Every row gives one point. The points of each table are mixes of a few directions, plus a little noise. Count the directions of each table, and those that both share. Where both have some left over, give the other angles between the two spaces (their principal angles), to ten degrees, smallest first.
(in the rows, 128 means zero)

First:
[[126 144]
 [143  31]
 [116 200]
 [124 149]
 [132 105]
 [126 138]]
Second (6 x 2):
[[ 51  85]
 [108 117]
 [175 154]
 [ 97 110]
 [164 148]
 [171 152]]
Directions: first 1, second 1, shared 0; angles 70

First (7 x 6):
[[ 97 177 130  11  70  66]
 [155 150 193 210 124 109]
 [127  94  94 170 138 136]
 [134 115 127 191 120 113]
 [132 127 129 117 144 151]
 [135 102 106 116 180 196]
 [117 132 117  83 122 128]]
Second (8 x 6):
[[ 73 119 109 200 165 122]
 [129 182 189  61 158 161]
 [ 87 123 100 123 143 125]
 [240  79 112  88  73 154]
 [157 153 191 193 115 106]
 [132 112 102 114 131 142]
 [ 95 107  84 160 118 100]
 [115 149 136  88 119 113]]
Directions: first 3, second 4, shared 3

First, 9 rows:
[[129 106  69 179 138 101 156 167 154 134 129]
 [126 126 142 156 177 140 163 107 110 132 146]
 [103 157 156 141 139  72 131 196 138 144  99]
 [147 115 107 101 105 174 111  75 123 116 142]
 [148 112 158  97  83  95  94 123 129 110 129]
 [149 159 141  83 151 155 117 107  98 124 110]
 [129 145  96 153 166 147 156  98 130 144 131]
 [ 93 132 119 140  72 104 106 152 172 143 121]
 [128 101 165 101 121 164 117 128  98 104 145]]
Second (11 x 11):
[[116 150 121 140 154 130 144 140 128 142 116]
 [117 144 123 149 148 121 144 134 134 141 123]
 [148 109 134  85 103 151 101 128 110 104 129]
 [122 118 132 161 116  96 136 107 150 136 144]
 [109 157 118 157 164 121 153 140 135 151 116]
 [116 151 120 142 158 131 145 142 128 143 116]
 [125 134 126 132 136 129 133 132 128 132 125]
 [174  97 137   7  87 207  64 147  69  70 115]
 [113 148 122 156 153 116 149 134 138 147 123]
 [134  74 148 175  64  61 121  68 172 123 177]
 [135 126 129 106 125 145 118 135 116 119 123]]
Directions: first 6, second 2, shared 2

First (10 x 18):
[[151 140 118 121  90 128 120 126 143 163 131 102 119  90  88 175 126 145]
 [140 134 119  96  62 128 138 110 164 173 113 107 116  62  95 200 133 149]
 [115 120 131 114 118 128 142 118 138 127 115 137 128 119 143 133 133 126]
 [132 131 131 159 175 128 109 148  98 102 148 132 135 175 134  81 121 117]
 [ 99 113 142 152 200 128 130 141  94  70 134 164 144 201 184  44 127 100]
 [163 148 117 150 125 128  98 145 119 149 153  97 123 124  79 144 118 140]
 [125 125 124  91  70 128 149 105 164 160 105 121 119  70 118 186 137 142]
 [132 130 127 132 131 128 124 131 125 128 132 126 128 131 124 126 126 128]
 [121 122 125  88  70 128 153 102 165 158 101 125 120  71 124 184 138 140]
 [101 115 145 176 237 128 116 156  71  50 149 168 149 237 190   7 121  92]]
Second (8 x 18):
[[ 98 125 145  23 155 180 186 145 139  83 133 119  75  69 195 146 201 114]
 [157 134 122 182 108  99  94 123 123 154 136 128 178 171  93 116  70 130]
 [ 97 131 124 106 143 148 140 125 124 118 115 132  57  98 133 134 183 144]
 [171 115 121 219  98  69  85 110 131 160 127 135 222 178  84 116  37 118]
 [105 116 124 128 137 134 136 116 129 121 110 136  85 102 128 135 162 137]
 [101  97 131 102 147 136 157 113 140 101 106 135  93  80 152 144 180 119]
 [147 132 132 136 119 119 121 133 129 135 140 124 170 148 128 121  94 120]
 [150 177 127 128 112 140 101 156 109 151 160 115 143 179 112 112  89 142]]
Directions: first 2, second 3, shared 0; angles 40, 80

First (9 x 32):
[[120 134 108 101  97 195 170 109 110 168 135 162 154 171 180 130 139  63
  216 157 200 145 162 153 109  97  84 109 150 142 164 249]
 [128 128 106 105  76 141 189 107 135 163 136 138 167 213 156 159 154  65
  232 127 179 152 156 152 146 114  74 100 157 173 128 217]
 [121 139 140 157 132 122 111 138 162  96 134 137  95  77  95  99 112 161
   86 126 109 114 100 108 123 127 138 144 129 106 116  70]
 [143 128 139 128 148 102 103 136 125 132 127 137 143 158 134 155 129 140
  144  95 136 130 149  95 145  96 129 137 125 141 109 104]
 [117 133 140 154 131 117 137 146 160  98 116 120 116  64  81 103 146 152
   48 140  69  95 104 138 120 182 131 131 121 110 128  70]
 [ 82 105  99 128  96 130 143  97 144  88 157  91  76  79 102  90  98 122
  105 153 107 161  56 165 124 170 155 124 124 116 132 123]
 [165 149 141 139 133 123 110 137 120 142 117 123 110 135 132 120 107 157
  125 131 134 114 128 116 127 110 145 136 133 111 117 113]
 [114 108 137 114 179 122  90 137 103 124 127 148 160 127 144 157 143 127
  115  98 126 132 162  98 128 107 133 140 104 137 136 113]
 [163 128 143 125 161  99 100 144  93 142 102  95 131 127 128 139 126 163
   80 125  92 110 135 128 131 149 164 132 108 116 123  93]]
Second (9 x 32):
[[127 137 112 112 155  75  64 100 147  80 174 155 125 183 205 195 102 119
  158  90 128 169 124 117 168  85 138 174 112 155 140 112]
 [171 175 127 127 112  45  96 130 172  92 113  99 121 154 150 135 117 165
  107 124  92  97  92 169 160 161 149 134 139 128 126 121]
 [150 113 148 115 124 159 149 131  73 175 126 114 123 144 132 127 111  93
  156 153 140 147 148 126 111 116 124 118 113 121 129 160]
 [149 159 161 126 127  78 105 139 166  84 138 138 121 124 150 147 116 103
  103 139  74 116 114 150 139 149 112 152 104 125 150 119]
 [121 115  95 159 151 181 146 132  99 170  98 119 133 100  93 106 161 202
   81 124 142 102 146 108 113 140 158 116 151 113 108  79]
 [128 134 150 101 145  52  67 140 146  83 124 124 147 133 135 133 112 130
  133  92 122 123 116 123 145 112 140 129 114 136 127 140]
 [ 99  99  77 154 116 217 187 111 101 183 119 127 126 114  90 100 160 164
  134 135 177 131 141 112 109 126 132 105 166 127 107 116]
 [ 86 111  83 148 110 172 165 115 143 141 119 130 132 107  87  96 158 166
  132 118 167 122 122 120 122 133 131 105 168 133 107 121]
 [122 109 198 111 110 169 175 152 104 145 144 147 123  93 105 113 115  14
  148 178 111 146 148 129  89 133  66 118  83 115 155 184]]
Directions: first 6, second 6, shared 3; angles 50, 80, 90

First, 11 rows:
[[135 175 201 109 159 133 155 106 144 134  97 104 121  84 177 124 151 157
  142 135 106 104 155  87 188 107  62 107 118 124  89 104]
 [145 183 217 103 198 130 171 113 153 134  78  89 113  68 176 131 170 159
  144 143 113 114 152  46 195 105  35  98 109 118  91  82]
 [141 162 189 112 183 126 159 121 146 133  89 100 117  88 155 131 160 147
  139 139 123 123 142  64 170 113  62 107 114 121 106  92]
 [141 154 174 115 185 125 159 129 146 131  91 102 114  93 142 136 161 139
  135 139 131 130 136  63 158 117  70 108 112 120 117  92]
 [108 122 110 138  44 138  91 101 109 127 170 156 148 152 149 110  81 134
  128 110 103  97 143 220 128 128 176 146 147 141 110 179]
 [119  97  76 141  93 128 105 139 115 124 156 148 136 160  99 128 104 111
  118 121 138 138 113 170  89 140 180 145 138 133 150 152]
 [126 102  88 137 122 124 118 145 120 126 141 139 128 151  96 134 122 109
  119 127 147 146 108 138  93 140 161 137 132 127 155 135]
 [129 109  98 135 129 125 123 143 125 126 134 132 126 145 101 133 127 114
  122 127 142 143 115 129  99 139 148 133 130 129 148 129]
 [118 116 104 137  82 132 105 120 116 129 153 146 140 148 129 122 102 125
  124 118 119 118 131 180 119 132 165 142 138 136 127 158]
 [115  82  51 148  77 128  94 144 108 123 169 157 139 177  82 126  95  98
  113 118 143 143 105 190  69 148 205 152 144 134 163 163]
 [131 108 102 133 139 123 127 144 127 126 131 129 125 142 100 136 131 114
  122 130 145 147 112 121 102 136 142 132 129 125 150 124]]
Second, 9 rows:
[[113 163 120 118 116 133 129 127 110 117 166 154  90 118 132 105 122 142
  130 140 106 134 143 165 157 123 148 145  99 104 112 144]
 [154  71 141 144 147 119 126 131 156 145  66  85 190 145 121 166 136 105
  126 109 165 118 103  67  81 135  97  99 175 167 153 102]
 [116 155 122 121 120 133 129 127 114 120 158 148  99 120 131 110 124 139
  129 137 111 133 139 156 151 125 143 142 105 110 116 140]
 [109 169 119 116 114 135 129 126 107 116 173 159  84 115 133 101 122 145
  130 141 101 135 146 172 162 123 151 149  95 100 110 147]
 [113 162 120 119 116 133 129 126 110 117 165 153  91 118 132 106 123 142
  129 139 107 134 143 164 157 124 147 145  99 105 113 143]
 [178  17 153 158 166 111 125 133 185 162   7  45 247 160 116 201 143  84
  123  93 198 109  80  10  36 142  67  72 219 203 176  78]
 [113 163 120 119 116 133 129 126 111 117 166 154  90 118 132 105 124 142
  129 139 106 134 143 165 156 124 147 145  99 105 112 144]
 [126 133 127 127 127 129 128 128 125 126 133 132 123 127 129 124 128 130
  128 130 125 128 130 134 132 128 131 130 124 125 126 131]
 [132 119 130 131 131 127 128 128 132 130 118 122 138 131 127 134 129 124
  127 125 134 126 124 118 121 129 123 123 135 134 132 124]]
Directions: first 2, second 1, shared 0; angles 60

First, 9 rows:
[[ 79  87  95 120 158 145 137 139  81 153 129 103 139 142 156 145 119  85
  123  72 119 163  99 105 123 150 179 168  96 129 110 145]
 [151 140 111 142 151  84 130 135 152 121 143 116  95  74 140 110 117 163
  130 132 141 140 179 107 101 106  99  89 113 127 142 136]
 [100 134  82 119 205 169 154 114 111  77  63  95 110 165 184 117 146 180
  142 171  93 107 169  89 140  94  79 141 140 106 138   7]
 [148 103 181 101  72  58 123 141 160 160 201 160 166  84  96 105 111  86
  124 102 151  93  74 168 118 150 147 125 133 159 108 218]
 [151 132 139 125 113 104 142 140 151 147 119 133 119 103 141 127 127 112
  135 118 126 161 142 113 129 124 133  98 100 170 148 152]
 [129 166 109 171 130 190 105 111 108 111  94 122 100 166 107 159 139 160
  117 153 129 154 161 130 135 125 122 124 142  86 141  94]
 [152 144 172 132  61 149 118 127 139 154 117 160 143 151  94 152 137  90
  124 129 130 148 100 157 153 148 157 120 129 156 138 164]
 [118 115 124 104 157 100 138 124 137 101 146 122 138 115 143  96 127 154
  136 146 125  72 125 129 120 114  94 138 149 118 113  98]
 [121 132 137 138 108 151 107 118 114 128 142 139 140 152  96 140 130 125
  118 130 137 112 105 156 132 143 141 147 150 102 113 138]]
Second:
[[155 180 107 194 127 148  86 114 127 111 136 124  78 115  86 149 124 185
  111 152 158 157 191 133 105 118 106  94 142  68 142 132]
 [ 91  54 158  35 129  99 188 148 128 151 119 134 199 144 188  98 133  46
  153  94  87  87  37 120 161 143 159 178 109 214 110 123]
 [129 132 127 133 128 131 125 127 127 127 130 128 124 127 125 130 127 132
  126 130 130 130 133 129 126 127 126 126 129 124 130 127]
 [134 141 123 143 127 132 118 124 128 125 129 127 116 126 119 133 127 142
  124 132 135 133 144 128 123 125 125 120 132 113 131 129]
 [118 105 137 101 127 119 146 135 128 135 126 129 150 133 145 118 130 104
  135 118 115 115 100 126 138 132 137 143 122 152 122 128]
 [ 87  49 161  28 128  97 192 150 128 153 118 136 205 146 192  97 134  40
  152  91  84  83  32 120 163 143 161 181 108 221 108 121]
 [154 179 107 192 128 147  87 114 128 112 134 124  78 118  87 149 125 183
  112 151 156 155 190 131 105 119 106  93 140  69 142 132]
 [147 169 111 179 128 144  95 117 128 115 134 125  89 119  95 145 126 174
  114 148 151 151 178 132 110 120 112 101 139  81 139 131]
 [142 156 117 163 128 140 106 121 128 118 131 125 100 122 105 140 126 157
  120 140 144 144 162 131 116 122 116 111 135  96 134 130]
 [122 117 132 116 128 124 137 132 128 131 126 129 139 130 137 124 128 116
  132 123 122 122 115 127 133 130 133 136 126 141 126 127]]
Directions: first 5, second 1, shared 1

First:
[[140 107 149 125  93 123 140 115 149 108 144 137 114 107 115  90 134 142
   73 134 126 133 121 146 145 162 154 152 142 157 130 131]
 [121 148 112 132 153 133 118 140 111 141 114 119 137 147 140 158 127 118
  174 124 133 126 134 114 115 100 106 108 120 101 127 124]
 [116 142 111 129 159 131 120 137 112 147 117 123 141 142 136 158 120 116
  170 122 127 122 134 114 113 102 108 110 113 109 126 127]
 [ 67 112  79 110 241 126 126 126 107 211 129 149 181 124 115 198  63  87
  185  99  83  87 140 104  85  80 102  96  49 141 115 144]
 [179 157 162 147  42 133 123 138 135  61 117 103  86 144 149  85 186 158
  108 151 172 164 121 140 159 152 136 143 195  98 139 110]
 [173 115 176 134  31 124 141 115 161  62 144 126  85 109 122  51 169 165
   40 150 150 155 114 159 169 189 169 170 186 151 137 123]
 [147 143 139 136  98 131 124 134 128 104 122 117 113 138 138 116 151 138
  128 137 146 142 126 130 138 133 128 131 153 111 132 120]
 [ 81 101  97 110 208 124 133 119 121 190 138 151 167 113 109 168  74 100
  147 106  87  94 134 117 100 105 120 114  66 156 118 144]]
Second (10 x 32):
[[143 125 101 141 139 155 167 135 116 133 114 115 127 134  83 133 131 141
  142 111 134 128 142 109 143 135 115 106 141 101 150 120]
 [136 102 130 136 125 116 150 117 133 108 159 131 126 135  89  99 121 143
   87  85 130 119 116 139 158 183 143 135 118 148 140 149]
 [119 131  96  86 132  99 150 106 159 122 120 100 120 121  81  85 112 138
   54 145 115 113  98 100 135 133 168 128 145 120  96 164]
 [138 145 149 157 120 101 100 116 110  97 151 119 126 180 152 136 134 136
  152  85 149 143 118 141 145 159 115 123 106 118 132 141]
 [100 123 109  80 150 135 163 143 163 119  60  83 130 193 119 118 137 134
  125 155 159 131 152 121 116 146 125 135 154  93 122 173]
 [141 204 149 164  92  45  21  31 106 141 205 145 113  74 192 156  92 118
  113 129  68 158  63 118 115  59 154 100  77 146  61  95]
 [125  83 135 137 140 181 169 138 129 161 112 159 137 104 112 150 122 128
  146 133 118 134 175 144 122 142 112 137 122 154 165 105]
 [144 119 106 140 138 148 173 143 120 116 117 110 128 157  79 122 134 148
  135  94 149 124 140 117 152 164 118 113 138  99 157 137]
 [121 107 174 123 114 173  66 249 108 140 138 195 148  52 222 127 180  66
  187 189 145  83 131 167  86  53 101 183 161 183 144  66]
 [115 143 127 118 134 128 119 105 135 146 103 120 127 133 146 152 119 127
  139 154 116 146 141 120 107 105 125 121 121 117 111 125]]
Directions: first 2, second 6, shared 1; angles 60

First:
[[153 125  94  90 139  98 129 121 109 110 129 171  69 142  69 143 153 114
  124 170 195 139 153 111 162  60  74 187 102 149  89 123]
 [119 112 135 161 142 124 113 116 141 131 134 112 175 136 134 124 107 128
  125 127 119 125 104 133 143 146 145  97 151 109 158 129]
 [100 157 116 151  94 150 112 152 114 164 121 146 156 135 148 102 129 120
  130 128 137 172  69 184 110 226 159  70 201 114 226 141]
 [163  88 104 121 163  95 105  82 148 105 133 141 112 152  77 111 129 121
  110 155 143 120 152 112 177  63 122 139  90 141  56 143]
 [ 95 134 145 141 118 170 118 154 128 135 141 119 179 122 155 114 143 147
  122  92  99 114 112 134 106 182 139  82 145 107 151 128]
 [164 122 107 111 169 100 160  79 121  99 127 126  92 142 114 150 138 122
  150 171 155 175 160 123 169  71  89 191 119 146 137 125]
 [ 77 146 159 146 111 167 131 183 111 138 142 114 186 108 159 151 134 144
  132  91 122 102 101 118  99 177 112 105 159  95 185 101]
 [140 123 149 139 106  96 129 135 144 146 108 110 103 111 135 143  75 113
  128 118 108  90 125 113 105 103 164 136 104 136  87 123]
 [141 143 144  94 109 151 155 132 135 126 116 114  80 105 160 115 143 144
  132  97  73 113 172 122  81 124 148 145  80 155  63 140]]
Second (11 x 32):
[[121 145 130 112 125 154 145 136 117 126 131 130 124 124 145 126 157 142
  135 119 119 140 141 134 112 147 118 132 128 131 137 128]
 [138 103 125 153 132  88 103 116 143 135 123 128 135 135 101 133  85 106
  116 143 145 109 107 120 151  99 144 120 127 123 111 127]
 [160  59 123 197 141  13  58  93 173 147 114 125 147 153  52 142   7  71
   98 175 173  70  71 105 195  50 175 106 129 112  84 123]
 [106 176 132  79 118 207 177 152  97 116 139 129 115 112 181 118 212 169
  149  95  97 169 167 145  81 184  95 144 129 138 159 131]
 [122 143 129 116 125 151 142 136 120 125 133 130 123 123 143 125 152 138
  134 121 121 139 139 133 115 144 119 131 131 131 137 130]
 [124 139 127 119 128 142 136 132 122 127 129 128 127 125 137 126 142 134
  131 122 123 137 134 132 120 139 122 131 128 130 134 128]
 [119 153 130 105 122 167 150 141 113 121 134 128 122 119 153 122 169 146
  139 113 114 148 147 137 105 155 111 134 129 134 142 130]
 [153  70 124 185 141  32  68  99 165 143 115 126 144 150  65 138  27  81
  102 165 165  80  82 109 182  62 167 109 128 113  92 125]
 [109 167 131  88 118 193 168 149 104 117 135 129 117 115 172 121 199 161
  146 100 102 162 159 142  91 173 101 141 127 137 155 131]
 [111 164 131  89 119 190 164 148 103 120 137 129 119 115 171 121 195 159
  145 102 104 159 159 141  92 171 102 140 129 137 152 131]
 [146  91 126 163 136  69  94 110 150 137 120 126 139 141  91 132  68  97
  113 151 149  99 101 115 163  87 151 117 127 120 105 126]]
Directions: first 6, second 1, shared 1

First:
[[143  94 176 118 104 152 130 150 155 122 106 129 120 167 100 136 193 152
  119 105 113 112 130 129 195 134 118  36 162 134 152  99]
 [132  89 159  84 121 132 173 188 158 111 131 158 128 141 120 143 172 177
  105 113  92 125 123 188 202 113 159  77 151 149 158 100]
 [147 130 169 192  93 174  47  64 125 150  77  74 113 183  86 116 179  86
  151 113 167  97 143  13 128 171  47  32 158  99 123 119]
 [136  96 161 104 117 139 149 165 153 115 122 141 126 149 115 139 172 161
  112 113 104 121 127 157 188 122 138  67 152 140 151 103]
 [116 151  93 131 146 108 133 119 111 132 145 132 134  98 149 123  80 115
  132 143 136 142 125 135  84 122 141 196 101 128 113 149]
 [117 145  94 118 147 104 146 130 116 126 150 140 135  96 151 127  85 125
  127 141 126 144 124 154  96 116 151 196 104 132 118 145]
 [124 109 131  90 135 116 173 174 143 112 145 158 134 119 135 140 135 164
  111 124 101 135 122 190 162 108 163 132 131 145 145 117]
 [128 179 100 206 127 138  45  32  85 161 108  71 122 127 126 104  84  49
  164 143 188 121 140  12  30 161  65 167 108  91  88 161]
 [107 157  69 112 163  88 159 134 105 123 168 149 140  72 168 126  50 122
  129 154 126 155 121 173  67 107 169 249  85 136 109 157]]
Second:
[[132  91 180 139 108 104 193  54  54 151  97 126 187 118 161 131  51 220
  117 189 157 133 161 154  76 159 134  64 151  98 122 160]
 [140 114 117 126 124 174  80 143 225 117 164 100 133 129 106  94 173 131
  129 101 118 113 181  87 212 148 103  63 141 168 139 143]
 [150 155 120 150 123 123 140 143 101 155  38 156 104 194  77 158 189  71
  157 150 158 152  85 129 110 126 101 171  93 147 175  61]
 [138 137 130 150 139 124 105 147  78 162  64 162 127 136 117 156 149 102
  122 164 149 143 112 140 102 145 121 159 113 107 146  77]
 [131 115 148 141 124 154  72 134 139 132 129 115 124 122 125 124 154 124
  114 114 123 109 144  96 155 148 112  78 154 106 119 121]
 [ 94 159  94  91 135 124 109 166 187  64 231  98  59 116 137 114 139  68
  137  26  70 103  71 107 147  57 152 190 130 131  84 158]
 [120 139  80 104 158  88 191 141 112 134 142 166 163  84 160 129  59 158
  123 179 132 167 140 202  90 120 173 220  84 155 137 146]
 [119 112 154 124 111 131 133  99 132 110 161  98 127 124 142 117 110 152
  125 102 117 106 131 109 131 121 128  79 158 111 103 160]]
Directions: first 2, second 5, shared 1; angles 70

First (11 x 32):
[[144 130 124 134 138 142 107 159 118 135 112 130 137 127 120 121 133 123
  122 133 134 123 124 136 128 132 119 128 140 113 123 132]
 [159 119  87 156 154 160 105 159  92 153  70 145 129  86  94 165 127 130
  124  98 101  90 135 124 126 130 141 175 129 116 143 147]
 [148 143 141 125 133 140  93 181 131 126 131 120 144 154 131  84 144 116
  115 158 162 146 117 143 130 136  99  91 155 101 104 123]
 [158 129 108 142 147 153  99 170 105 145  91 135 136 111 106 135 136 126
  122 122 125 110 128 133 128 134 125 144 138 111 128 137]
 [201 141  94 157 170 190  44 249  81 160  55 138 154 113  90 112 153 111
  104 136 147 101 116 144 126 142 100 134 167  74 109 144]
 [ 70 121 158 104  93  79 193  33 168 100 189 118 110 143 158 139 110 141
  145 125 116 152 137 117 132 119 147 118 100 169 139 115]
 [117 119 118 132 124 123 147 100 125 131 122 132 119 108 123 156 118 136
  135 109 107 116 136 117 126 123 145 153 113 143 143 133]
 [ 63 130 185  86  81  65 192  39 187  86 225 105 114 179 181  99 118 134
  143 154 147 183 126 126 132 120 127  76 111 167 121 102]
 [133 126 121 134 134 135 124 131 121 134 114 130 127 116 119 137 129 128
  129 119 122 122 129 126 128 128 129 139 127 127 131 134]
 [104 145 181  96 102  96 137 120 169  95 200 108 135 193 168  62 138 117
  123 181 177 181 115 142 135 129  95  55 145 127  99 105]
 [109 104  97 145 131 124 168  66 112 141 102 142 104  76 108 202 105 148
  146  74  70  89 146 105 124 120 173 194  88 159 168 144]]
Second:
[[144 110 115 172 150 163 107 146 113 109 104 140 126 116 105 143 147 159
  129 150 145 169 133 126 118 128 127 147 122 116 141 148]
 [ 57 188 158  82  71  37 137  74 104 173 138 119 154 125 177 116  79 102
   98 123  65 110 148  89 152 121 158  98 109 173 121 134]
 [130  91 103 167 149 152 151  94 128  92 115 146  95  91 100 181 131 168
  158 111 121 144 133 127 118 120 149 192  99 137 160 146]
 [121 167 124 113 121  97 104 142 106 120 122 135 121 104 136 113 105 109
  132 118 116 105 113 136 149 128 127 153 133 126 112 142]
 [122 108 121  94 121 113 186  80 164 121 160 125  98 124 131 148 112 114
  159  75 110  73 118 140 127 125 139 152 120 145 134 103]
 [125  87 119 163 139 154 154  93 133 116 121 134 117 119 111 171 140 167
  138 128 125 157 145 114 111 122 146 149 103 140 159 136]
 [186 163 105 140 165 159  45 240 101  88 102 144 117 108 107  80 142 106
  140 145 177 120  85 177 145 140  84 160 171  71  89 146]
 [126 124 143  98 115 120 150 122 153 151 151 113 139 158 143 113 129 108
  120 121 129 107 129 129 125 131 122  89 139 131 119 101]
 [142 114 165 122 119 157 119 164 152 180 140  98 185 208 142  87 168 119
   77 181 164 166 148 114 106 137 101  12 156 113 115  95]]
Directions: first 2, second 4, shared 1; angles 50
